Every row gives one point. The last column is the point's height on a tilted bowl or saddle (a function of degree 2), plus a little noise. Along how many of its main directions does it bend up, bend down or stay straight?
In the rows, 128 means zero.

Points (18 x 4):
[[100 140 134 112]
 [125 192 102 174]
 [123  66 152 120]
 [158 130 104 101]
 [ 89 112  90 121]
 [139 175 137 139]
 [131  88 125 114]
 [142 128 126 105]
 [120 103 169 113]
 [ 66 107 142  48]
 [131 140  98 121]
 [122 101 110 111]
 [180 108 119 101]
 [134  93 124 114]
 [154 168 164 143]
 [179 157 142  91]
 [ 98  91 110  98]
 [122 105  67 162]]
Directions: 2 up, 1 down, 0 straight

Points:
[[ 74 180  78 188  60]
 [131 137 111  83 107]
 [ 91 104 135 111 105]
 [111 111 142 133 119]
 [129  91 131 183  94]
 [153 123 158 123 132]
 [141 114 156 125 132]
 [110 145 125  96  99]
 [ 76  81 171 114 116]
 [223 123 157 118  76]
 [110 146 136 156  98]
 [122 108 108 103 116]
 [134 109 117  87 108]
 [126 105 130 124 122]
 [140 121 135 151 117]
 [101 143 108 150 101]
 [111 133 129 113 109]
 [205 185 134 203  55]
 [ 92 100  96 107 111]
 [154 179 125 142 120]
 [105 120 137 132 111]
 [129 179 123  89 103]
 [155 155 133 133 121]]
Directions: 1 up, 2 down, 1 straight

Points, 25 rows:
[[113  98 159 118 121]
 [152  65 121 134 120]
 [156 104 120 155 108]
 [ 65 124 120  69  52]
 [137 138 108 136 122]
 [ 81 105 111 167  81]
 [123 102 155 102 122]
 [112 164  87 130 107]
 [115 165 100 124 113]
 [153 111 123 122 125]
 [126  80 105 115 125]
 [106 154 149 108 112]
 [120 131  90 130 114]
 [ 78 107 164 102  98]
 [116 152 133 111 118]
 [165 152 156  50  45]
 [ 89  94 166 108 107]
 [175 154 138 172  86]
 [162  79  81 129 110]
 [ 96 148 125 103 106]
 [113 127  90 135 111]
 [162 136  89 129 111]
 [111 158 149 170 109]
 [130 129 129 116 126]
 [113 224 120 153 117]]
Directions: 0 up, 3 down, 1 straight

Points (48 x 7):
[[142 139 139  89 122 121 137]
 [132 154 134 168 105 117 144]
 [107 148 180 161 103  93 158]
 [172  80 144 137 140 131 155]
 [154 140 101 157 105 148 151]
 [ 87 141 147 126 116 130 139]
 [135 120 107 151 147 175 147]
 [171  89 158 118 109 106 157]
 [141 161 142 168 133 147 147]
 [ 99 169 149 129  94 125 146]
 [115 162 161 102 115 120 142]
 [ 86  75  93 133 136  68 170]
 [142 101 184 199 136  99 179]
 [126 132 146 123  78 123 145]
 [159 149  80 139 123 160 159]
 [196 123 139 171 166 155 176]
 [141 152 141  89 135 173 150]
 [187 153 129 120 107 131 157]
 [153 160 106 120  83 130 154]
 [122 108  84 143 159  98 147]
 [147 105 142 106 183 123 147]
 [129  97  69 128 141 115 153]
 [201 138 150 118 126 116 163]
 [130  84 128 130 143 141 141]
 [141 109 161 164 116 145 149]
 [142 125 167 113 151 145 144]
 [ 77 164 107 172 153 105 156]
 [104 124 141 143 124 134 134]
 [173 106 125 147 144 150 150]
 [141 242 122 135 114  96 190]
 [118  91 117  80  98  82 158]
 [161 103 143 140 114  83 149]
 [ 98 149 123 141 113 190 155]
 [125 111 105  98 110 115 140]
 [159  93  84 161  74 172 188]
 [ 75 125 172  62 124 108 170]
 [ 77 111 116 109 147 101 145]
 [142 123 135 145 123  52 151]
 [163 160 137 142  66 122 165]
 [102 103  98 125  84 173 163]
 [116 144 110 127 114 121 133]
 [ 93 135  81 126  97  94 157]
 [117  92 163 103 103 100 152]
 [182 148 138 139 114 109 152]
 [110  66 110 124 161  83 159]
 [191 169  98 156 100 148 181]
 [126 101 136  91 107 116 142]
 [156 153 177 103  78 109 166]]
Directions: 6 up, 0 down, 0 straight

Points, 40 rows:
[[106 123 174  89 112 178 160]
 [ 89 170 123 139  86  83  79]
 [ 91  64 103 121 159 180  23]
 [114 130 134 181 107 116 124]
 [ 97 107  77 176 131 174 125]
 [103 172 143 118 140 118 130]
 [108 161 161 127 114 165 152]
 [171 153 130 146 158 156  96]
 [152 145 145 102  76 109 102]
 [137  37 105 126 105 129  76]
 [147 186 146  37 126 125 113]
 [ 81 123  69 102 128  84 121]
 [ 69 135 122 111 152 117 108]
 [ 64 102 103 167 125 107  66]
 [139 131  94  53 116 104 158]
 [128 130  94 101  90 133 162]
 [ 61 133 125 152 126  87  86]
 [163  69  99 139 116 143 129]
 [ 86 139 112 131  91 131 117]
 [113 149 125 219 131 143 128]
 [157 132 104 107 144 113 131]
 [153 120 138 136 144 106 134]
 [143 106 157 114 108 107 119]
 [150 115 126 130 114 129 139]
 [133 151 155 132 138  92 141]
 [117  89 130 130 144 138 106]
 [102 121 116 126 129 145 129]
 [104 133  90 117 141  72 150]
 [117 135 113 151 112 110 140]
 [191  91  84  98 137 123 118]
 [153 124  66  73 173  54 161]
 [148 139 136 131 112 110 135]
 [162 112 133 136  99 135 130]
 [ 94 106 134 132 140 134 116]
 [151 156 140 146 176 149  91]
 [111 166  56 124  77 142 173]
 [145 135 141 139 107 147 136]
 [103 105 100  86 151 108 118]
 [128  83 131 113  96  88 126]
 [104  99 160 141 114 124 111]]
Directions: 2 up, 3 down, 1 straight

Points, 40 rows:
[[ 90  86 121 109 158 120 125]
 [ 79 147 102 125 138 107 101]
 [135 142 102 106 157 102 127]
 [137 131 117 157 134 116 109]
 [ 89 153 194  94 186 102 202]
 [133 141  97 111 129  85 129]
 [145 135 161 144 157 140 136]
 [139 121 179 117 122 101 121]
 [162 127 171  75 186 162 178]
 [158 138 123 163  92 198 187]
 [ 92  92 164 122 125 157 128]
 [157 105 127 118 139 116 118]
 [118 172 141 118 180 117 152]
 [ 86 112 128 142 132 111  97]
 [148 139  31  89 108  87  97]
 [130 147 140 127 161 131 136]
 [142 110 115 165 123 166 141]
 [123  91 102 115 123  91 121]
 [146 129 150 207 150 133 101]
 [179 147  87 183 155 138  96]
 [123 114  91 122 130 101 113]
 [ 83 118 105  98 129 141  94]
 [142 116 148 109 141 104 134]
 [ 90 121 113 136 128 121  99]
 [148  73 132 106 125 128 124]
 [179 100 165 121 117 118 104]
 [117 121 149  89 165  63 198]
 [101 137 120 144 158 143 123]
 [107 118 110 105  91  88 123]
 [ 87 141  81 124 166 128  99]
 [ 96 172 104 149 119 118 102]
 [106 183 108  93 138 140 105]
 [128 131 182  85 152 140 165]
 [136 126  79 192 110  98 101]
 [134 157 143 137  93  84 117]
 [172 214 161 128 150 139 109]
 [123 145 130  91 159 146 135]
 [157 145 160 162 146 200 194]
 [160 176 141 182  93 125 107]
 [113  59 156 117 145 141 139]]
Directions: 2 up, 2 down, 2 straight

Points:
[[155 110 146 109 109 154 131 157  93]
 [118 172 141 137 130 151 102 132 150]
 [ 95 161 106 126 127  86 106 185 104]
 [158 140 156 169 116 133 105 119 133]
 [128  87 159 133  74 163 135 134  80]
 [162 128 106 138 111 135 163 149 107]
 [103 146 120  95 142 117 142  96 132]
 [117 131 138 150 143 145 122  96 117]
 [150 172 118 104 102 128 137 136 136]
 [167  71 129 155 143 136 122 145 113]
 [165  94 170 168 120  80 116 120 116]
 [112 161 110 160 130 157 203 117  71]
 [100 145 162 154 164 145 129 157 158]
 [122 131  93 132 139 129 144 151 104]
 [103 178 113 152 135 106 120 119  95]
 [151 106 125 119 120 108 131 110 127]
 [ 76 161 135 123 103 114 147 132 118]
 [131  97 135 143 104 109 210 113 155]
 [139 121 223 114 114  78 176 148 209]
 [124  72 144 136 147 114 159 137 137]
 [130 158 116 175 141  81 134 127  98]
 [146 154  92 176 128 122 111  99 125]
 [122  74 139 124 120 141 154 118 122]
 [107 131  78 131 153 113 139 114  98]
 [152 112 146  75 150 155 107 153 114]
 [141 109 105 144 107  91 111 150 112]
 [141 120 136 160  98 100 145 111 118]
 [138 150 169 128 101 115 110 134 143]
 [124 155 151 148 172 168 143 145 127]
 [123 116 169 144 168 106 143 106 132]
 [110 135 107 167 163 156 142 171 134]
 [108 180 116 117 123  73 115  93 115]
 [120 171 101 134  89 164 150 109 114]
 [166 118 162  92 126 172 168 190  59]
 [168 142 148 167  91 138 120 127 126]
 [ 83 163 124 131 131 115 132 129 106]
 [ 90  76  80 153 133 134 113 119 144]
 [191 177 132 100 141 136  99 106 190]
 [164 115  91 134 153 124 166 101 110]
 [ 84 120 187  99 197  89  68  79 219]
 [135  86  71 109  71 159 176 193  99]
 [105 116  84  89 146 119 134 112 129]
 [176 101  54 132 140 154 129 107 157]
 [167 133  95 149 181 140 110 192 129]
 [131 154  79 149 100 110 102 172 122]
 [130 116 161 145  72 142 111 126  99]
 [186 100 118 198 123 139 149 115 119]
 [ 79 103  61 126  92 144  94 106 138]
 [133 146 108  90 121 115 133 111 138]
 [127 181 221 177 143 122  93 105 187]
 [182 113 102 185 140 148 140 121 123]
 [178 146 174 129 114 155  92 113 154]
 [141  67 132 115  99  61 149  99 162]
 [123  88 157 161 192 113 122 173 175]
 [143 174 115 183 103 113 149 126 115]
 [100 120  81  97 107 141 133 137 118]
 [ 91  98  60  91 127 144 172 136 129]
 [ 89 102 154 108 109 156  99 128 127]
 [102  77  75 121 132 138 117  96 158]
 [121 114  66  93  78 123 187 121 161]
 [ 97 177 194 144 117 144 111 136 173]
 [199 122 107 129 127 162 113 140 119]
 [175 165 132  80 131  96 164 130 140]
 [ 97 104  69 130  85 145  81 134 132]
 [152 149 121 138 125 115 128 119 124]
 [ 98 117 143  81 117 142 138 138 134]
 [ 87 176 122 129  95 113 158 188 131]
 [182 133 182 135  83 168 132 147  92]
 [175 106 102 119 162 121 117 118 125]
 [168 111 125 140 114 165 105 120 124]
 [144 173 125  93 112 148  94  60 221]
 [124 119  95 166 182 115 111 124 123]
 [127 192 139 150 111 120 125 190 164]
 [ 83 115 121 133 172 105 156  95 112]
 [118 144 112 146 113 136 103 139 127]
 [ 87 141 164 132 115 130 143  74 116]
 [177 158 158 120 154  58 118 157 143]]
Directions: 4 up, 3 down, 1 straight

Points (64 x 9):
[[107 121 165 103 106 140 123  93 110]
 [103  52  87 123 173 144 145 128  78]
 [ 95 116 115 141 125 144  84 178 116]
 [ 89 145 131 154  91 108 175 143 108]
 [ 92 107 196 113 177 116 126 186  84]
 [139  90 106 118 124 107 108 144 115]
 [124 150 141 168 164 151  83 123 100]
 [ 99 137 137  82 165  64 159 133  90]
 [128 117  96 139 114  91 116 166 112]
 [124 160 127 147 128 128  91 166 116]
 [152 100 103 138 145 177 128 174 111]
 [138 122  47 120 118 167 164 159 100]
 [176 177 145 182 137 166 128 126  87]
 [132 109 152  98 123 133 139  82 108]
 [137 113 121 145 133  88 130 135 116]
 [154  99 154 136 130 156 137 132 114]
 [156 120 122 135 156 167  69 148 103]
 [120 151 127 108 163 162  98 141 115]
 [105 125 169  69 172 155 105 141  97]
 [128 146 132 126 121 160 168 116 118]
 [ 76 128 103  88 110  94 175 114  92]
 [174  95 107 130  95 116 154 138 108]
 [126  78 121 142 140  96  92 153 103]
 [161 149  97 160 164 117  97 120  99]
 [111 120  67 131 131 136 139 164 113]
 [123 198 116 126 107 134 171 138 100]
 [134 186 120 136 139  88 194 193  81]
 [151 145 178 167 148 118 158 162  98]
 [169 144 141 152 108 108 151  70  94]
 [124 139 119 145 161 115 120  89 105]
 [112 134 103 157  95 109 121 166 114]
 [ 76 147 159 153 116  75  95 143 100]
 [160 110 171 208 163 131 122 177  67]
 [ 71 171  94 113 174 140  62 122  80]
 [137 122 120 117 129  91 135 157 121]
 [109 162 110 128 140 171 148  84 101]
 [157  96 134 134 124 155 101 147 114]
 [122 110 132 127 178 142  84 103 101]
 [185 124 157 139 162  87 155  75  76]
 [165 124 156 116 129 141  67 110  98]
 [121 123 127 128 151  94 147 106 111]
 [124  78 118  98 169  80  94 104  82]
 [159 176 116 112 140 138  93  91  94]
 [109 148 147 148 157 124 154 129 114]
 [ 79 164 111 143 151 101 109  72  79]
 [128 160 120 136  60  47 142 157  78]
 [124 157 137 177 126 123  79 103  97]
 [155 141 141 170 138 139 109 116 110]
 [ 80 134 131 121 133 166 136 111 116]
 [170 159 117  94 100 108 115 167 106]
 [146  84 131 162 138 125 148 163 105]
 [ 45 119  75  90 119 158 145 135  92]
 [129 135  91 123  92 177 161 117 110]
 [143 130 169 152 121 151 140  92 104]
 [113 171  86  64 163 132 178 154  89]
 [ 76 101 114 189 146 175 142 106  88]
 [125 109 108  97 136 141 159 170 119]
 [124 125 132 140  95 122  98 115 120]
 [127 192  66 148 133 168 119 145  93]
 [140 123  76 143 110 152  95 136 112]
 [ 93 153 113 131 150 123  71 184 103]
 [113 105 190 165 143 112 146 147  97]
 [125 180  91 173 138 184 145 166  97]
 [115 127 146  96 134  98 131 137 122]]
Directions: 0 up, 8 down, 0 straight

Points, 73 rows:
[[180 150 166 140 145 125 171 159 110]
 [151  68 110  78 143 170 140 118  84]
 [151  75 148 107 114 135 131 145 109]
 [156 109 146 148 132 110 140 143 121]
 [ 75 176 223 107  84  99 163 168  68]
 [121  99 151 110 137  97 185 109  98]
 [125  83 165 127  92 121 160 132 116]
 [130 129  93 154 127  96 148 124 113]
 [140 102  91  87  77 170 122 137 108]
 [107 135 166 124 176  86 137  83  99]
 [153 165 112  78 148 131 149 158 107]
 [150 131 119 135 125 163  94 117 116]
 [149 184 106 146 119 127  93  89 116]
 [102 153 127 172 113 110 101  91 111]
 [161 118  98 154 160 140  85 142 103]
 [139 107 110 158 151 117 129  85 110]
 [ 69 150 126 145 167  97 127 100 103]
 [120 154 139  84  98 150 169  84 103]
 [146 155  97 119 128 129 177 123 118]
 [154 176 167  69 121 158 131 101  91]
 [178 168 160 155 168 119  92  70 105]
 [116  83 121 213 149 102 121 117  84]
 [135 160 109 137 131 108 125 136 125]
 [ 88 151 159 121 114 124 137 145 115]
 [145 154  71 123 111 130 143 123 122]
 [158 129 140 131 177 143 169 189  94]
 [109 115 125 164 118  91 125 131 113]
 [138 102  57 108  85 106 123 164 107]
 [104 171 164 113 113 118  86 106  99]
 [113 144 115 153 138 136 109 123 126]
 [ 64  79  95 160  86 115 144 112  70]
 [132 114 101  84 170  70 141 165  72]
 [101 132 150 124 102 159 151  99 115]
 [106 134 165 107  71 123 152  99 102]
 [188 134 111  83  65  88 105 113  99]
 [102 114  97  99 128 113 161 143 106]
 [142 112 126 176 129  83 129 142 109]
 [129 119 151 120 130 135  92 110 114]
 [207 126  85  91 134 152 137  96 100]
 [155 151 110  91 121 146 103 138 118]
 [140 143 147  77 150 135 122 135 111]
 [169 152 184 167 152 102 143 102 115]
 [101  94 126  96 152 158 189 136  96]
 [138  91  82 102 155 155 173 133  96]
 [ 69  96  92 115 117 123 164 116  87]
 [169 127 102  74 114 183  83 152  88]
 [142 159 138 107  82 154 136 138 115]
 [172 126 131 168  92 133 121 179 110]
 [148 144 118 144 161 199 163 191  81]
 [117 100  92 112 148 149  82 146  93]
 [143 175  85 160 173 152 121  78 131]
 [165 126 142 142 137 100 165  92 107]
 [138 134 115 128 117 153 121 112 125]
 [109 107 161 182 113 151 107 115 112]
 [184  82 136 153 134  88 162  87  73]
 [134 117 115  92 117 103 165 139 114]
 [103 103 130 123 140 137 134 133 115]
 [138 149 104 141 118 147  93 110 121]
 [131  88 113 130 144 122 155 169  99]
 [150  93  81 131 144  98  80  84  87]
 [ 94  60 156 106  87  62 205 146  63]
 [125  86  70 167 126 103 127 132  86]
 [113 191 106 110 130 132 146 177  93]
 [149 166 153 150 156 135 129  96 131]
 [116 131 128 120 170 134 145  89 122]
 [139 117 109 150  93 115 189  91  99]
 [138 107 119 111 131 106 121 131 117]
 [161 145 181  72 138 125 139 104  92]
 [147 143 133 115 123 117 103 164 120]
 [ 98 122 151  70 173  60  75 152  46]
 [100  66 146 118  94 115 115 187 100]
 [ 98 186 127 153 129 142 108 138 113]
 [103 136 113 114 122 171 102 162 102]]
Directions: 0 up, 6 down, 2 straight
